Each row of a before or after table is a point. One or more steps were done to the points. Then noise was added and the rows were shuffled. The steps act on how far a point lies along the listed directions, d1 being the first. Write out the steps. A step turns or swaps two directions, mirrors them in a line or flattens them onto one, adds a multiple of one to another, or multiplies one. Angles are multiples of 10 degrees, from the lower direction toward the higher: turns from -170 to 170, lines from 10 to 170 but not 90. Use the fewest steps. Two steps may share a direction if one is a turn and the other turns, adds or multiplies; they go together, in the order done. Otherwise the lowest direction goes first.

Directions:
(1): [-15.2 -26.8  13.0]
(2): [ 28.7 -17.1  -1.7]
(3): [ -8.0 -10.4 -30.8]
Before (13 x 3)
[[ -1.7  -6.2   5.3]
 [ -4.1  -5.7   1.8]
 [ -5.9  -0.7  -2.2]
 [  2.2 -13.6  -2.0]
 [  1.8  -0.6  -5.2]
 [  4.0  -0.6   5.0]
 [ -2.6  -3.9   6.0]
 [ -2.0  -2.0  13.2]
 [ -7.0  -2.1   5.8]
 [ -2.3  -2.7  -2.5]
 [ -4.3   0.4  -3.3]
 [  1.4   0.3  -1.6]
 [ -2.5  -1.1   2.4]]
After (13 x 3)
[[ -5.1  -5.5   1.4]
 [-10.3 -13.8   9.4]
 [  0.4  -6.4   0.8]
 [-12.4 -14.0   3.1]
 [ -3.7   2.5   4.7]
 [-10.7 -11.3   6.8]
 [ -7.5 -15.2   6.2]
 [ -2.6 -19.4  15.7]
 [  1.4  -3.6  -3.8]
 [-18.1  -9.6   8.3]
 [ -1.7  -7.7  -2.3]
 [  7.4   2.7  -1.4]
 [  2.9   2.8  -0.6]]
Steps: multiply d1 by 2.5; turn d2 and d3 by -80 degrees

Directions:
(1): [ 23.6 -11.3 -33.0  17.3 -11.6   5.7]
(2): [-13.5  -2.1  12.8  36.4   3.8  23.3]
(3): [-33.5 -11.5 -27.2  -2.5  14.9  -4.0]
Before (11 x 6)
[[  0.1  -0.6  -2.3 -14.6   1.8  -6.8]
 [ -0.8   1.5   0.4  -8.1   2.3  -6.0]
 [  0.4   0.4   4.8   0.7  -1.5   4.7]
 [ -4.2   1.6   9.1   3.5   1.8   5.4]
 [  0.3   1.9   0.2  -0.2  -1.9   0.4]
 [  0.7   1.7   3.9 -11.4   0.6  -3.5]
 [ 10.3   0.5   1.1  -0.3  -3.5   0.2]
 [  3.0   0.3  -9.6  -1.6  -1.9  -2.7]
 [  2.7   1.6  -0.1  -3.8   0.6   0.0]
 [ -9.0   5.3   8.8  -9.4   1.7  -4.2]
 [ -1.3  -1.5   4.9   3.4   0.9   1.9]]
After (11 x 6)
[[ -3.4   5.7  13.0 -14.0   2.4  -3.6]
 [ -0.6   1.9  -0.6   0.2  -1.9   0.0]
 [-12.9   3.2  12.6  -3.2   6.2   1.2]
 [ -3.3   0.3   3.4  -3.0   0.9   2.6]
 [  1.2   2.4   9.6 -12.6   1.5  -3.9]
 [ -2.0   3.9  10.1  -8.2   3.5  -4.6]
 [ 10.9  -2.4  -8.2  -0.9  -3.4  -0.9]
 [  2.7   1.5   1.0  -3.8   0.4   0.1]
 [ 11.2  -1.5 -13.3   5.3  -6.7   0.6]
 [ -5.2  -1.4   4.4  -0.1   2.0   0.4]
 [-19.9  11.5  28.1 -17.2   7.5  -6.0]]
Steps: multiply d1 by 2.5; flatten d2 and d3 onto the line at 30 degrees

Directions:
(1): [-12.2  -5.9 -37.3   6.6 -19.6  10.6 -10.5  25.9 -17.4 -29.4   6.7]
(2): [ 20.0  -6.3  28.7  12.6 -11.8  -0.2 -44.2   5.0 -23.6   2.0   2.6]
(3): [ 26.9  25.8  -4.5  -9.2 -14.4 -16.7  17.8 -25.2 -26.2 -20.0   9.7]
Before (9 x 11)
[[ -2.0   3.1 -11.5  -2.9  -4.3  -0.7   9.0  -0.8  -3.2  -9.0   2.4]
 [  2.3   0.9   4.9  -1.7  -0.7   0.1  -3.3  -1.6  -4.6  -0.7   2.4]
 [  1.9   2.5  -3.3  -1.0  -3.5   2.7  -4.2   2.0  -3.5  -5.3   0.2]
 [  6.3   6.4  -1.3  -4.2  -1.8  -7.5   8.8 -11.2  -2.2  -5.9   1.6]
 [  1.7   3.8   7.5  -0.7   0.7  -2.8   1.4  -5.6  -2.3  -0.4   1.8]
 [ -6.2  -1.3  -9.6  -0.2  -3.8   2.0   2.0   6.4   1.3  -7.3   0.8]
 [ -0.1   5.4  -1.6   2.7  -1.9  -2.3  -4.1  -3.4  -5.7  -3.6   0.2]
 [  7.9   5.2   6.6  -1.9  -0.5  -3.4   1.3 -10.7  -6.9  -1.5   2.5]
 [ -5.6  -8.5   4.8   3.0   5.0   1.7  -0.5   2.6   6.8   5.4  -3.3]]
After (9 x 11)
[[  0.0   3.6  -4.8  -2.7  -1.2   2.1   1.7   0.4   0.0  -4.2  -0.8]
 [  0.0   0.4  -0.9  -1.5  -2.2   0.8  -2.1   1.2  -5.3  -4.3   2.8]
 [ -4.4   0.7  -1.9  -2.8   2.6  -0.9   7.7  -0.9   7.3   0.3  -1.3]
 [  1.5   5.0  -0.5  -4.9   1.5  -3.8  11.8  -8.5   2.1  -0.1   0.1]
 [  6.1   4.3   0.2  -0.3  -4.6  -1.4  -2.0  -5.9 -10.7  -6.6   4.3]
 [ -1.8   5.8  -4.7   1.8  -0.9  -1.9  -1.2  -3.2  -4.2  -4.5   0.3]
 [  8.9   6.0   3.1  -3.4  -2.4  -7.7   4.7 -11.1  -4.6  -4.4   2.1]
 [  1.1   3.0   3.7   0.7  -2.4  -1.2  -2.0  -2.3  -5.2  -4.0   2.7]
 [ -4.6  -9.2   5.2   4.5   3.4   2.1  -3.9   4.1   4.2   4.5  -3.0]]
Steps: multiply d1 by 0.7; turn d1 and d2 by -70 degrees

Directions:
(1): [  8.4  10.5   9.0   7.3 -21.7  -9.1 -17.3  15.4 -26.0 -11.9 -16.2  -7.8
  -0.8 -51.8]
(2): [ -3.8  19.1 -18.6 -18.0   7.3  15.4 -16.6  15.0  26.3 -35.0 -20.3  31.8
  -6.3  -1.7]
Before (10 x 14)
[[  1.2  -3.9   3.8   1.9  -1.0  -1.1   4.8  -6.0  -1.5  11.2   5.1  -7.2
   -0.2   2.3]
 [ -2.4  -3.0   2.3   0.8   1.7  -0.6   5.2  -4.4  -3.1  11.0   5.9  -6.8
    0.3   4.6]
 [ -3.2  -0.1   2.1  -0.5   3.6  -1.9   5.4  -4.3   0.9   5.3   3.9   0.6
    0.3   4.1]
 [  2.2  -3.6   8.2   5.1  -7.3  -4.2   2.8  -1.5  -9.3   6.3   2.9  -5.3
    4.6  -7.9]
 [ -2.6  -0.8  -0.2  -2.2   8.9   2.3   1.6  -2.1   4.7  -0.8   1.7   5.4
    0.0   7.6]
 [  2.5  -1.0   0.7   2.0  -2.0   0.8  -1.6   1.4  -6.9   0.3   0.7  -4.4
   -0.3  -3.8]
 [  0.6  -2.1   7.2   0.2  -5.4  -1.0  -1.4  -0.9  -3.9   0.7  -2.3  -3.7
    0.3  -9.8]
 [  0.8  -4.2   5.4   3.2  -1.2  -0.8   2.9  -1.4  -2.0   7.3   6.9  -6.8
    2.5   4.1]
 [ -0.2   6.8  -2.1  -1.7  -1.5   1.5  -7.8   8.2   0.6 -12.4 -12.2   8.7
   -0.9 -12.4]
 [  0.0   2.6   0.2  -4.7   1.5   2.8  -1.0   0.3   3.3  -2.8   0.9   4.0
   -3.3   0.8]]
After (10 x 14)
[[ -2.4  -5.1   3.6  -3.0   2.2   2.6   3.8  -5.6   5.6   3.5   2.4   0.2
    0.2   7.6]
 [ -2.5  -1.9  -1.4  -3.6   4.0   4.4   4.5  -3.2   9.7   0.2   3.3   8.1
    2.9  13.2]
 [  0.3   2.5   3.2   0.7   1.4  -1.0  -4.3   3.0  -4.5  -4.6  -3.6   2.5
   -0.3 -10.2]
 [  0.3  -1.9  -2.4  -0.7   3.1   3.8   1.1  -1.0   0.4   0.8   2.9  -0.6
   -0.6   7.4]
 [ -1.0   2.8  -1.8  -3.9   1.9   5.2  -3.1   4.2   8.4  -5.7  -0.6   5.6
   -0.1   4.7]
 [  1.7   0.9   4.3  -1.0  -2.3  -0.9  -0.7  -0.3  -4.1   1.1   2.0  -1.8
   -2.4  -5.4]
 [  0.2  -8.1   7.6   8.2  -1.1  -6.3   7.0  -5.1 -10.4  13.1   4.5 -10.0
    3.2   0.7]
 [ -3.5   5.6  -5.3  -6.4   3.7   5.3  -2.8   2.8   6.8  -4.7  -3.7   6.4
   -2.3   1.2]
 [ -2.8   5.5  -0.7  -3.1   1.8  -0.1  -0.7   1.2   2.4  -3.8  -2.9   6.1
   -1.3  -4.2]
 [ -0.6   4.0  -4.4  -6.1   2.5   5.5  -2.2   0.2  10.4  -3.8  -3.4   6.7
   -2.9   2.3]]
Steps: turn d1 and d2 by -140 degrees

Directions:
(1): [ 11.3 -16.5  19.9  27.0   3.9 -14.9  -6.8  20.0  41.8   1.8 -21.6 -17.4
  11.2   1.4 -21.7 -16.7 -13.8 -36.3 -11.6 -14.9]
(2): [-21.0  18.9  -0.1  26.8 -21.0 -16.7  27.5   0.2  -8.9 -46.5   8.9 -35.6
  10.7   5.4 -10.6  -0.6  16.6   4.3 -10.1  15.3]
(3): [-31.0 -27.2 -20.6 -44.4  13.8 -34.5   1.7   3.5 -13.3  -1.8  -3.1  -7.2
   8.7  24.0 -15.0   9.9 -10.4 -23.2  -7.1   7.5]
(4): [ -3.5  -4.9  -3.8   4.5  20.5 -11.7   6.0 -34.4  -8.4  34.2  18.0 -33.6
 -22.7 -19.0 -19.9 -39.0  10.7   4.5  -2.1   2.0]
(5): [-22.7 -11.4   6.7   2.6  -9.2 -12.1  -9.6 -19.5   8.6 -27.9 -30.8  24.9
 -49.5  -5.3 -21.5   0.5   9.4  12.1   9.5 -19.3]
(6): [-28.9  10.8  27.0   6.0  22.4   2.7 -15.1 -11.3   9.0   9.9  -0.6 -22.5
   7.6  -3.7  10.2  36.9  19.8 -16.7  44.6  -2.0]
Before (12 x 20)
[[  6.0   2.6   5.8   9.8   0.2  -0.7   1.0  -1.6   8.3   3.3  -0.5  -3.1
   -4.0  -6.6  -2.6 -10.6   1.1  -2.5   0.5  -4.8]
 [ -2.6  -1.0  -1.5  -6.9  -0.1   0.1   0.5   2.3  -5.3  -0.1   0.4   4.1
    0.1   3.1   3.3   1.2  -2.7   4.0  -0.7   1.2]
 [  3.5   2.2   1.6   4.4  -3.8   1.0  -0.8  -0.3  -1.6  -0.9  -0.1  -0.3
    2.7   3.0   1.3   3.0   2.4   3.7   0.8  -0.7]
 [  5.0   3.8   0.5  -3.9   2.1   3.1  -5.1   3.8  -0.1   2.0  -1.1   7.8
    3.1   0.0   7.3   1.8   1.4  -0.1   1.5   0.7]
 [  2.0  -2.5   1.4   1.2   1.7  -0.6  -2.2  -4.3   2.2   1.4  -5.5   2.3
  -10.0  -1.9  -2.9  -6.0   0.4   2.3   0.3  -3.7]
 [  2.1   1.4  -2.0  -3.9  -6.3  -0.4   2.0   6.9  -2.4  -3.4  -0.2   8.6
    1.6   6.0   1.2   3.5  -4.9   1.7  -3.8   0.4]
 [ -0.9  -1.4  -1.6  -1.8  -4.0   0.9  -2.1   5.3   3.3  -7.4  -5.0   9.9
   -0.2  -0.7  -3.4   3.3  -5.0  -1.1  -4.3   1.3]
 [  4.2   1.4  -1.1  -3.0   2.6   6.5   0.3   3.1  -0.9   8.2   7.2  -3.3
    7.4   2.2   4.8  -2.5  -3.9  -2.1  -2.0   5.4]
 [ -2.5  -3.0  -8.8  -2.9  -4.1  -0.2   4.4   0.6  -6.5  -6.8   1.4   4.2
    3.2   2.2  -2.2  -2.0   2.0   3.0  -5.7   6.4]
 [ -3.9  -8.3   2.8   0.8   7.2  -6.8  -0.9  -5.4   3.2   8.6  -2.3  -2.4
   -8.9  -0.8  -5.5  -5.1  -0.3 -10.4   3.3  -4.2]
 [  5.8   1.9  -3.5   8.2  -2.9   1.8   2.9  -5.8   0.3   6.8   6.5  -3.2
   -8.3  -8.2  -4.1 -16.5   0.5   4.9  -3.9  -0.8]
 [ -2.9   0.6   1.7   4.1   2.2  -5.3  -0.9  -9.5   2.2   4.6   1.1  -8.7
  -10.9  -6.1  -8.2 -10.6   6.2   1.4   3.3  -3.0]]
After (12 x 20)
[[  7.6   4.4   0.9  18.2   5.8   0.5   4.2 -21.1   1.5  23.2  13.5 -21.0
  -18.4 -20.2 -11.4 -34.3   5.9   7.6  -2.8  -1.7]
 [  9.9   7.1   4.3  15.4   0.2   2.6   3.9 -11.1   4.2   9.7   6.6  -7.4
  -12.7 -14.0  -3.9 -22.1   5.7   6.2  -0.9  -3.8]
 [  1.3   1.1   2.0  -3.7 -10.9   0.6  -1.3  17.4   3.5 -12.9  -7.9  16.7
    9.9  12.2   4.6  16.0  -9.3  -4.6  -0.7  -2.2]
 [-12.5 -11.1  -4.2  -0.8   9.1 -16.3   4.2 -20.8  -6.7   9.0   1.9 -10.3
  -24.4  -5.4 -17.0 -18.0   6.7  -2.7  -0.6  -2.8]
 [  4.4  -2.0   1.1  -6.3   6.5   6.7  -4.4   0.5   1.4  14.1   2.8   2.9
    1.0   0.0   3.7  -3.0  -4.5  -2.3   1.3   0.6]
 [ -3.6   0.1   0.2  -1.4 -10.3   1.6  -2.1  15.0   5.6 -22.1 -11.3  16.0
    6.0   6.1  -0.4  15.3  -5.8  -3.5  -4.5   2.0]
 [ -7.0  -2.5  -0.2  -7.8  -0.6  -3.0  -1.7   5.1  -2.0  -5.0  -4.5   5.6
    0.9   6.0   2.1   7.2  -4.0  -1.0   1.2  -1.0]
 [  8.3   4.2   4.1   6.0  -5.0   5.6  -2.4   3.8   0.5  -0.7   0.2   2.6
    7.6   3.9   5.6   6.1   2.0   3.5   2.4   0.6]
 [  2.6   4.6   4.4  -1.1  -3.7   4.9  -8.5   5.9   5.8  -9.9  -9.7  16.1
   -2.0   2.5   7.5   9.4   1.6   0.3   3.6  -3.1]
 [ -2.5  -6.2  -5.6  -5.1   0.9   0.6   1.6   7.3  -0.5  -1.9   1.0  -1.0
   13.9   5.9   0.3   2.7  -2.3  -8.0  -4.3   7.2]
 [ -2.7  -0.9   1.9   7.7   0.2  -4.2   0.9 -11.8   1.4  -2.9  -5.2  -5.1
  -17.5  -6.0  -8.9 -12.8   6.8   6.0   0.2  -3.1]
 [ -2.6   0.9  -1.7   8.1   9.7 -10.1   5.4 -26.5  -5.2  19.8  14.0 -27.9
  -19.2 -15.1 -17.2 -31.6  12.6   6.7  -0.1  -0.2]]
Steps: flatten d1 and d6 onto the line at 130 degrees; turn d2 and d5 by -60 degrees; multiply d5 by 2; multiply d3 by 2; multiply d4 by 3
